Every row gives one point. Examples show where two turns around zero, p and q, send a point. Where does a point land after both, in the order given? Backwards means that the second turn is done in reverse. Each puzzle has new turns, and all numbers are rounded.

Turn p:
[-4.1  4.5  0.9] -> [-5.2  2.8  1.9]
[1.3 2.8 1.8] -> [-0.2  0.5  3.5]
[ 4.2 -4.0 -3.2] -> [ 5.9 -0.8 -2.9]
[-1.4 -3.3  0.5] -> [-0.6 -2.5 -2.5]
Turn q:
[-0.6  1.8  2.5] -> [-0.3  0.1  3.1]
[-4.1 -1.6  1.9] -> [-4.7  0.7  0.9]
[ 3.1 -2.5  2.3] -> [ 0.2 -4.6  0.0]
[ 1.6  2.3 -6.8] -> [ 4.8  3.8 -4.0]
Where do these land?
q, then p: [3.4 4.2 3.0] -> [ 2.3 -4.6  3.4]
q, then p: [-0.5 -1.3 -5.7] -> [ 1.9  5.5 -1.0]
q, then p: [ 1.0 -4.8  2.0] -> [-0.7 -1.7 -5.0]
p, then q: [-5.1 -0.4  0.8] -> [-3.2  3.8 -1.3]
p, then q backwards: [ 1.3  2.2 -0.1] -> [-0.6  2.4  0.6]

Turn p:
[ 1.6  3.1  0.6 -2.3] -> [ 3.9 -0.2 -0.5 -1.4]
[-0.2  0.2  2.6  1.5] -> [0.0 1.9 2.3 0.0]
[-2.1  1.7 -1.3 -0.2] -> [ 0.1  1.6 -2.5 -0.4]
[-2.1 -9.6  1.6 -0.6] -> [-8.4 -3.3  3.6 -2.3]
[ 2.8  4.6 -3.5  1.5] -> [ 4.4  0.0 -2.9  3.9]
Turn q:
[-1.5 -2.7  0.2 -3.5] -> [ 2.1 -2.8  1.4 -2.7]
[ 1.9  1.7 -0.9 -1.4] -> [ 1.6  2.3 -0.9 -0.7]
[ 0.9 -0.2  7.7  2.3] -> [ 1.7 -1.6  2.8  7.2]
[-2.5  3.1 -4.3 -2.8] -> [-1.2  3.3  1.2 -5.3]
[ 1.2 -1.9 -2.7  5.4] -> [-4.2 -1.2 -4.5  1.6]
Where do these land?
p, then q backwards: [ 1.9 -1.9  2.3  2.8] -> [-2.6  1.5  3.3  0.6]
p, then q: [-5.0 -2.2 -3.0  0.1] -> [-3.7  0.2  1.9 -4.6]
p, then q: [3.0 0.5 5.9 1.0] -> [4.0 0.6 2.0 5.0]
p, then q backwards: [-6.0  1.5 -2.7  2.8] -> [ 3.2  3.5 -3.7  4.2]
p, then q: [ 2.2  0.2  0.6 -3.3] -> [ 3.2 -1.8 -1.5 -0.4]
p, then q: [ 3.8  2.1 -3.0 -3.5] -> [ 1.9 -2.2 -5.6 -0.7]

Turn p:
[-0.3 -1.1 -1.3  1.2  0.8  2.1] -> [-0.6 -0.5 -0.6  1.1 -2.1  1.7]
[ 1.1 -0.5  2.0  3.6  2.7  0.0] -> [-1.0 -0.1  3.3  3.0  0.7  2.1]
[-1.0 -3.1 -1.9  1.4 -1.1  0.0] -> [-1.3 -3.1 -0.1 -0.2 -2.4 -0.1]
[-1.4 -2.4 -0.8 -1.2  3.4  0.0] -> [ 0.2 -2.2 -0.7 -1.1  0.7  3.8]
[-1.5  8.0  1.4 -0.2  0.4  1.0] -> [ 0.0  5.4 -3.3  3.2  4.0 -1.7]
[ 2.4  0.1 -0.8  3.4 -9.1 -1.4] -> [-1.1 -0.4  2.1  0.6 -4.4 -8.8]
[ 5.1 -0.7  0.6  0.8  4.8  3.0] -> [ 3.2  2.3  3.3  2.0 -1.8  5.1]
[-3.0 -5.4  3.0 -2.8 -4.7  0.1] -> [-4.8 -1.3  0.8 -6.9 -1.5 -1.5]
[-1.3  5.1 -2.3 -6.2  2.7 -4.8] -> [ 5.5 -0.1 -4.8 -1.9  6.7 -0.8]
Turn q:
[ 2.7  2.3 -3.0 -0.8  2.4 -0.3] -> [-2.7  2.5 -1.6 -2.8  1.0  1.7]
[ 0.2  3.6  6.8 -1.9  1.1  2.8] -> [ 2.1 -0.2  4.9  1.1 -1.7  6.3]
[-0.1 -3.7  3.3  1.4 -6.8 -2.7] -> [ 4.4 -2.8  3.9 -0.2 -0.7 -6.1]
[ 1.1  4.6 -3.6 -0.6  3.4  0.9] -> [-4.3  3.4 -2.1 -1.6 -0.8  3.2]
[ 1.5  1.2  2.4 -5.7  1.3  0.6] -> [-0.2 -3.0  1.7 -3.0  0.6  4.8]
[-5.5 -3.2 -2.8  2.3 -2.5 -2.3] -> [-1.5 -2.6 -2.1  3.8 -0.9 -6.1]
[-3.0 -1.9  0.0  4.5  3.0 -2.7] -> [-1.6  1.4 -0.2  5.3  3.2 -2.5]
[ 3.1 -2.9 -3.1  0.8 -1.9  3.6] -> [ 3.8  1.3 -4.5 -2.6 -0.7 -1.3]
Where do these land?
p, then q: [ 0.5  1.3  1.2 -1.7  1.1 -2.7] -> [-0.6  0.7  0.2 -0.6  2.7  2.5]
p, then q backwards: [-0.1 -1.5  4.4 -1.4 -1.8  0.4] -> [ 2.8  3.0 -0.6 -0.5 -0.4 -3.1]
q, then p: [ 2.4 -2.9 -0.1  8.7  0.3 -2.5] -> [ 4.3  0.1  1.9  5.6  6.3 -1.5]
p, then q: [1.6 7.1 1.5 1.8 4.1 0.6] -> [-1.4  8.0  0.5  1.9  0.3  2.3]
p, then q backwards: [-2.2 -7.3 -1.2 -2.2  1.0  0.4] -> [ 0.3  1.8 -0.6 -7.7 -1.2  1.1]
p, then q: [-2.5 -0.4  0.2  0.7 -1.0  1.4] -> [-1.4 -1.2 -1.1  1.5 -1.4 -1.1]
p, then q: [ 3.4  6.5 -2.9 -0.9  2.3  1.6] -> [-0.8  7.7 -0.2 -3.3 -0.3 -0.2]
q, then p: [-1.0 -5.1  0.8 -6.5 -3.1  2.3] -> [ 2.2 -3.5  2.9 -4.9 -5.5  2.1]
q, then p: [-2.0  2.4 -3.9  1.6 -3.0 -1.5] -> [-1.4 -2.4 -2.0 -0.9  2.1 -4.7]
